Rows are points. Each copy is the shape, with its points in the same order, stretched, turned, moved and blurred by noise. Is it also mirrored, or only turned?

Shape (7 x 3):
[[-44 -41 -54]
 [-16 -52  26]
 [ 60  72  15]
 [ 33  14  12]
 [-68 -51  45]
 [ -8  58  -2]
 [-25  20  20]]
Copy 1:
[[ 13  25 -77]
 [ 66  40   1]
 [ -6 -61  82]
 [ 29 -23  40]
 [ 49  87   1]
 [-32 -10  37]
 [  1  24  32]]
Copy 1 is: mirrored
Copy 2, 7 rows:
[[-18  72 -73]
 [-12  53  15]
 [ 64 -52  -5]
 [ 34  -3  -4]
 [-58  48  17]
 [ 11 -39 -42]
 [-14  -1 -11]]
Copy 2 is: mirrored

Shape:
[[ -4  19  25 -39  31  21]
 [-31 -18  -9   9   1  24]
 [-12  22  -8  52 -29  -7]
 [ -3  -8 -49   7  13  22]
 [ 66   1  17  32  39  58]
 [  3  73 -12 -31  27 -42]
 [-38  -4   6  14  13 -40]
 [-41  28  21 -49 -10  12]
 [-19   0 -12 -23   3 -48]
 [  9  -6  32  -3   1 -19]
 [ 10  43  24  -9  32 -14]]
Copy 1:
[[ -7  26  -5 -43  14  56]
 [-11 -30 -23   3  13  21]
 [-18   4  -4  49 -29 -16]
 [ 30 -15 -42   9  24   6]
 [ 62   3  23  33   4  68]
 [-10  90 -11 -32   4  -8]
 [-37   5  11   1  27 -16]
 [-41  18 -25 -54 -13  34]
 [-13  13  -3 -33  17 -30]
 [ -4   4  33 -16  -3   6]
 [ -7  55  19 -15   8  24]]
Copy 1 is: only turned
Copy 2 (11 x 6):
[[ 13  -5  17 -44  12  18]
 [-16 -23  32  17  -7   8]
 [-29  25 -17  31 -23   0]
 [ 10   3  34  25   0 -32]
 [ 73  17  12  35  28  31]
 [-21  48 -24 -62  19 -51]
 [-36 -25 -16 -10  -2 -16]
 [-28  10  31 -56 -21  19]
 [-17 -14  -8 -37 -18 -39]
 [  8 -18 -16 -20 -19  21]
 [  3  19 -22 -40  21  -3]]
Copy 2 is: mirrored
Copy 3 (11 x 6):
[[  8  -7  14 -37  62  31]
 [-28   8  -7  14  14  40]
 [-71  17  14  21  12 -26]
 [-28   8 -49  19  38  17]
 [-12 -63   7  50  95   3]
 [-14  52  -2 -61  74 -42]
 [ -6  58  22   3  13   4]
 [-20   7  15 -68  16  36]
 [ 15  49  -6 -25   8 -15]
 [ 14  -1  30  -3  24 -12]
 [ -5  17  28 -26  72 -17]]
Copy 3 is: mirrored

Shape (15 x 9):
[[ 58  33 -15  -4  17 -31  18  57 -10]
 [-43 -73 -14  16 -32   0 -10   9 -38]
 [ 43 -45  12 -51  30  32 -14  43   3]
 [-19  28 -16 -14 -46  55 -17 -64  27]
 [ 14  37   3  30 -44 -32 -44  -2  32]
 [ 31 -58 -31  14  38 -16  -2  18   7]
 [ 43 -12  59  60  31   5  22  29  -1]
 [-23  17  16  29  -6  30  28 -37  57]
 [-33  26  51 -15   2  59  44 -35  48]
 [-27  20  -2  31 -24 -24 -40  14 -44]
 [ 68  38  43  17 -27  -2  57  17  12]
 [ 35  -1  40  -3  68 -49 -22   0 -36]
 [-55  26  30 -45 -56 -23  36  -2 -23]
 [-26 -76   4  -5 -45 -19  73  19  67]
 [ 63 -12   4  54  35 -53  -6 -57  47]]
Copy 1 (15 x 9):
[[ 77  41  23 -22  19 -32  23  50  11]
 [-12 -67  28  23 -13  21   0  23 -79]
 [ 38 -49  62 -78  44  13  16  49 -12]
 [-50 -29 -39 -41  -9  57 -37 -25  43]
 [ 14   3   5  40  -7 -13 -54 -20  49]
 [ 25 -60   4  11  40 -41  39  40 -17]
 [ 50 -10  66  49  61  10  66  -2  10]
 [-43 -19  11  23  -7  31  36 -16  58]
 [-43   4  53 -28   2  57  43 -19  60]
 [  7  25  15  46  16  -2 -42   2 -36]
 [ 73  33  37  -3  -4  27  43 -17  51]
 [ 45  13  61  -4  87 -67  25 -28 -30]
 [ -8  37  60 -29 -67  13 -14 -16 -18]
 [ -4 -84  54  23 -82   3  66  37  24]
 [ 36 -49 -28  43  38 -56  49 -57  59]]
Copy 1 is: only turned
Copy 2, 15 rows:
[[-41  31   9 -31  -2  38  57 -48  29]
 [ -5 -70   7   0   4 -15 -25  51   7]
 [ 43   0 -22 -27  34  72   2  -9  54]
 [ 16  39 -92  45 -41 -11 -26  33 -16]
 [-24  53  13  21 -54 -23 -30  -7  26]
 [ -6 -42   1  -1  28   5   4 -35  76]
 [  7   3  67  51  17  45  38 -29  45]
 [ 35  34 -36  73 -14 -38  26  23  20]
 [ 80  53 -42  52   0  -9  42  39  12]
 [-45  25  43  -3  -5  -9 -25  19 -16]
 [  9  30  19  25 -66  29  72 -43  11]
 [  9   9  40  -9  54   7  -2 -62   7]
 [ 14  18 -14 -49 -39 -36  40  53 -50]
 [ 53 -51  -3 -22 -58 -46  68  53  70]
 [ 16  -1  14  69 -14 -46  -5 -95  37]]
Copy 2 is: mirrored
Copy 3:
[[ 78   0  15 -54   7  12  24  25 -42]
 [-13 -48 -32  37 -28 -65  -7  -1 -21]
 [ 68  -2 -64 -45  20 -34  18   1  21]
 [-29  21  -4   4 -11  47 -23 -78  22]
 [  6   3  59 -17 -19   4 -45   1   9]
 [ 57 -45 -11  10  28 -24  31  37  19]
 [ 74  56  16  12  -8 -58  36  41   8]
 [-30  51  19   6 -10  26  28  -7  37]
 [-36  91 -12 -28  -5  13  46 -26  33]
 [ -3  -7  27   6  -5 -35 -42  -5 -58]
 [ 69  58  29 -39 -50   2  47  -5  -6]
 [ 67  11  33 -33  69 -75  30  11 -18]
 [-60  26   6 -64 -35 -27  24 -38 -53]
 [-39 -23 -13 -20 -68 -26  70  41  49]
 [ 62 -14  80  16  35 -13  41  15  64]]
Copy 3 is: mirrored

Shape, 17 rows:
[[ -4  -6 -69   7  13 -44  -1  30  -8 -25  60]
 [-23  58  23  -2  15 -37  14  13  24  18 -15]
 [-35  31  23 -46 -18 -63 -26 -17  42  30  -9]
 [ -9  13 -47 -15  42 -25 -47 -41  24 -29  58]
 [-11 -38  23  19 -20  -8  -3 -32  78  38 -42]
 [-31   0 -64 -28  27 -26  20  23  64 -28   3]
 [ 31  37  -2  38  14   1 -37  23  41 -37  12]
 [ 52  10  57 -37 -23  14 -20  17   3  -7  19]
 [ 26 -34  -9 -26  -3 -60  -1  28  -8  14  -9]
 [  8  10  -3 -26  10 -25  21  41   2 -29  20]
 [ 39 -17  13  -8 -51 -43  26   1 -40 -39  48]
 [ 26  21   7 -44  12 -38   2   8  84  17  66]
 [  4  -4  -3  72   6 -87 -33  21  -2 -53 -26]
 [-36 -31 -38  49   7 -27  45 -38  32 -44  42]
 [ 40 -15 -49 -31 -17  -6  46 -22  -1 -28 -15]
 [ 41 -19 -28 -23  55 -26 -15 -33  -8 -41  23]
 [ 24  55 -14  -3  16  -6  -6  13 -16 -18  18]]
Copy 1:
[[-26 -21 -22 -10  75 -45 -21  -2  27  -9   9]
 [-13  43   8  -7 -20   1 -54  24  -7   2 -17]
 [ -9   9 -10  -5 -41  36 -88  -8  43  22  -5]
 [-19  -5   1 -15  64  45 -42 -39  51 -48  11]
 [ 45  35 -53  24 -48  41   1  -6  45  46 -64]
 [-33 -13 -30 -37  53   8 -42  34  34   1 -51]
 [ 56   7  -1  13  44   7 -14  28  -1 -52  -3]
 [ 59 -25  26 -10 -10  33   2  -2  11  14  43]
 [  5 -31   3   7  16 -27 -35 -26   4  55 -29]
 [ -8 -15  26 -22  35 -17 -20  21  10  15   0]
 [ 16 -14  36 -13  11 -73  22 -35  61  38  33]
 [ 46  35 -11 -57  46  41 -66   1  52  28  24]
 [ 17 -13  29  74  25 -72 -38  -4   9 -14 -48]
 [-38  55 -20  -6  40 -36  29 -11  89  -3 -40]
 [  7 -25   3 -49   0 -24  20 -27  18  17 -55]
 [ -4 -11  44  -9  62  22 -15 -62  18 -14 -31]
 [  7  -1  18 -23  23 -15 -18   4 -15 -42  14]]
Copy 1 is: only turned
Copy 2, 17 rows:
[[ 19  -2 -31 -23  30 -46 -71  27 -24  -9   9]
 [-39  48 -14  14 -15 -43   6  -8  40  20   8]
 [-56  26  11 -19 -67 -49 -18 -18  39   4 -15]
 [-11 -21  19 -23  -1 -37 -95 -11 -10  45  23]
 [-28 -69 -11  20 -48 -17  52 -20  72  -9 -19]
 [-12   0 -56 -25   7 -16 -60 -31  39  14 -36]
 [ 10   6  12  28   4 -21 -53  35  49  28  27]
 [ 34  17  27 -42 -41   9  24  42  23  -1   6]
 [ 13   3   4 -17  -7 -51  16  15   0 -25 -55]
 [ 20  40 -12 -35  15 -24 -15   7  18  -7 -16]
 [ 50   0  20 -29  -9 -15   0   9 -13 -87  19]
 [ 25  -5 -34 -54 -51 -57 -18   1  41  40  11]
 [-14  -5  57  59  31 -67 -56  35  53 -41 -10]
 [  3 -65 -29   2  45 -36 -31 -54  19 -34  40]
 [ 55 -12 -14  11 -14  19   1 -45 -17 -40 -35]
 [ 39 -14  22 -14  21 -27 -41 -11 -12  22 -21]
 [ -1  49   6   0   3 -13 -35  31 -17  27  15]]
Copy 2 is: only turned

Shape (17 x 12):
[[-12  13   1   3   1  -8   7 -30 -40 -30 -31 -29]
 [ -2 -31   8   5  12  -9  -5  27  -6 -23   3  23]
 [ 28  17   9 -27  -5 -25 -20  13  41   7   4  -3]
 [ 15 -17  -7 -25   7   6 -31   7  -5  33   9  -5]
 [-17  26  16  36 -21 -25  29 -31  -7  -1   9 -17]
 [-34  10  40  38  16  -6  37 -28  -1  31 -28 -28]
 [ 16   1   3  26  33  12 -19   0 -34 -45  22 -37]
 [ -5   7 -10  13  25 -30  35  -1 -13 -16 -10 -48]
 [-29  13  48  17 -12 -42  24   8 -19  50  -2 -24]
 [-29  10  11 -18 -20  -5 -19  11  40  -4  -5 -37]
 [-15 -34 -46  -5  20  15 -27  26  15  18  43   7]
 [ 22 -50 -12 -11  40  -3 -20   4  27  -3  34  27]
 [ -7  -3  13  17  10 -24  -9 -34 -16 -24   0 -36]
 [  4 -43 -22 -15   5 -21 -19   5  11  10  26   6]
 [ -5 -11 -38 -27  52  -2 -45  20  11   0  39  43]
 [ 26   6 -13  24   5  16  15  -8 -23 -35  -8 -17]
 [ -9  -3   7 -19  20  21  26 -18 -33 -31  29 -27]]
Copy 1, 17 rows:
[[-10  19 -25  33 -28 -56  -2 -19 -14 -13 -24 -26]
 [ 16   5  34  -2 -32 -12  -1   4 -19  15   5 -12]
 [  9 -15  14 -12  -7   3 -78  18   6  -6  24  -4]
 [ -6   2  -8 -36   9  12 -39 -18 -35  -3  14  -1]
 [-12   7 -23  44  -4 -22   8 -12  49   6  -7 -12]
 [-14   4 -17  42  22 -34 -16 -34  14  19 -61 -35]
 [ 35  58 -18  17  17 -24   1   7 -32 -17  -1 -48]
 [ -7   4 -35  32 -11 -58 -14  18 -13  19 -31 -45]
 [-47   7  14  29  10 -32 -30 -42  14  42 -10 -30]
 [  4  17  11 -28 -23 -19 -70  -1  51  12 -18 -24]
 [  9  23 -16 -47   2  27  -9  27 -14  18   0  25]
 [ 23 -15  14 -32  23  14   4  24 -28  -4  21  11]
 [  8  23 -24  22  13 -56   5 -21  12  -3  -7 -27]
 [ -2 -16  -6 -35  -2  -6   4   2  -8  17  28  11]
 [  6  25  18 -19  12  -2 -25  54 -36 -12  14  50]
 [ 31   7 -40  20 -22  -4   5   5 -26 -12 -11 -38]
 [-26  24  -7  -5   3 -14   9   5 -31 -40 -10 -36]]
Copy 1 is: mirrored
Copy 2:
[[-14  -7  23 -15  10 -15   5  43 -37 -15  39  15]
 [ 25 -10 -30 -11   8  10  10  23  -1 -17 -10   6]
 [-17  -1   2   1 -54  24   9  28  12  -6 -35 -11]
 [  0  12 -14 -13 -22 -22   9  21  34  23 -21  11]
 [-30 -11  20   0   9  18  10  12  -7  21  44 -33]
 [ -9 -23  56  37  16   5   7  -2  16  10  36   6]
 [  4  -6  -2 -40  31 -22   7  95  18 -13  32 -18]
 [-23 -31  16   8   0 -17  53  45   2 -18  31   6]
 [-16 -26  13  31 -29  21  14   0  18  43  39  21]
 [-60 -20  11 -15 -16  26  -9  17  16 -14 -27  23]
 [-18  -4 -54 -22  22 -34  15   5  61  15 -37  -8]
 [ 30 -14 -21 -20   6 -16  27  12  43   6 -56 -27]
 [ -7 -25  27 -33   2  -9   7  39  -3  -4  29  -9]
 [  1 -12 -31 -31 -13 -14  30  -2  29  16 -31  -3]
 [  9 -18 -55  -5   5 -44 -12  23  29   4 -57 -23]
 [  1  22   3 -17  25  -8  24  60  -8 -22  36 -20]
 [-21 -15  10 -18  46 -17  33  59  -1  31  -5   2]]
Copy 2 is: mirrored
Copy 3, 17 rows:
[[-12  -1  -2 -13  37  -5  28  -4  22 -16 -32 -16]
 [-14 -34 -26   4  -8  10   6  27   4   0  -1  28]
 [-31  -9   4  21 -15  14   1  -6  16  63  27  20]
 [ -9 -16 -22   5  11  24   5  -4 -22  54   7  17]
 [-25  -3  15  50   7 -17  -9  -6   3   3 -12 -29]
 [-46  18  27  42  51   9 -25  28   4   1 -15 -18]
 [ 25 -78 -19   0  29 -32  28   1  23   5 -20 -16]
 [  3  -4   6  33  20  22  11  17  47  10 -37 -15]
 [-82   4   8  39   5  26 -23  23  -1  36 -36 -34]
 [-60   7 -15  18  25  28 -19 -12  36  25  29 -13]
 [ 22 -12 -58  38   9  23   0  13 -21  40  41  22]
 [ 14 -49 -23  44   6   8  19  14 -19  26  42  62]
 [-23 -35  -9  30  43 -16  25 -16  21   0 -17  -8]
 [ -9 -23 -40  43   2  22  11  -5 -11  35  17  33]
 [ 25 -12 -51  12   9   1  55  36 -24  43  63  46]
 [ 42 -30  10  -3  -1 -20   6   2  12  -3 -25  -4]
 [ 14 -47  17  -3  27  17  33  -1   3 -17  -4 -30]]
Copy 3 is: only turned
Copy 4 (17 x 12):
[[-12 -24  -1  -1 -20   5   2 -15 -15 -43 -20   9]
 [  4  12 -14  -5  12  -7 -31  -5  10 -13  39 -31]
 [ -3  11 -26 -24  18 -41  14  12  47  -4 -23  23]
 [ -4  -8  -2 -55  13  12  -3  -9  32  22   0 -16]
 [  8  13   2  46 -28 -31  -9 -10   0  16 -21  15]
 [ 31  20  68  32  15 -12 -13 -40 -14  -9 -13   5]
 [-25 -64   2  11   3 -19  -7  -5  16  -9   6 -38]
 [ 15 -36   0  33  28  -6   0 -35 -12 -22 -21   6]
 [ 57  39  24  -2   3 -39 -32 -31 -21  27 -38 -15]
 [-11  31 -23 -13   5 -56  26 -37  33 -22 -17   0]
 [-25   3 -27 -10  30  18 -19 -42  35  44  30 -45]
 [-20 -17  -5  -7  43  10 -25 -15  45  19  64 -11]
 [-14 -32   5   7 -13 -25 -12 -30  20 -15  -3   8]
 [ -4  -5 -27 -24  14   6 -21 -35  31  26  29 -11]
 [-58   2 -32 -31  52  10 -49  -9  36  16  30 -21]
 [ -7 -37  -6  24  -9  14  18  17   3 -13   0  -9]
 [-27 -24  -3   2  -2 -10   5 -10 -34   2  26 -10]]
Copy 4 is: mirrored
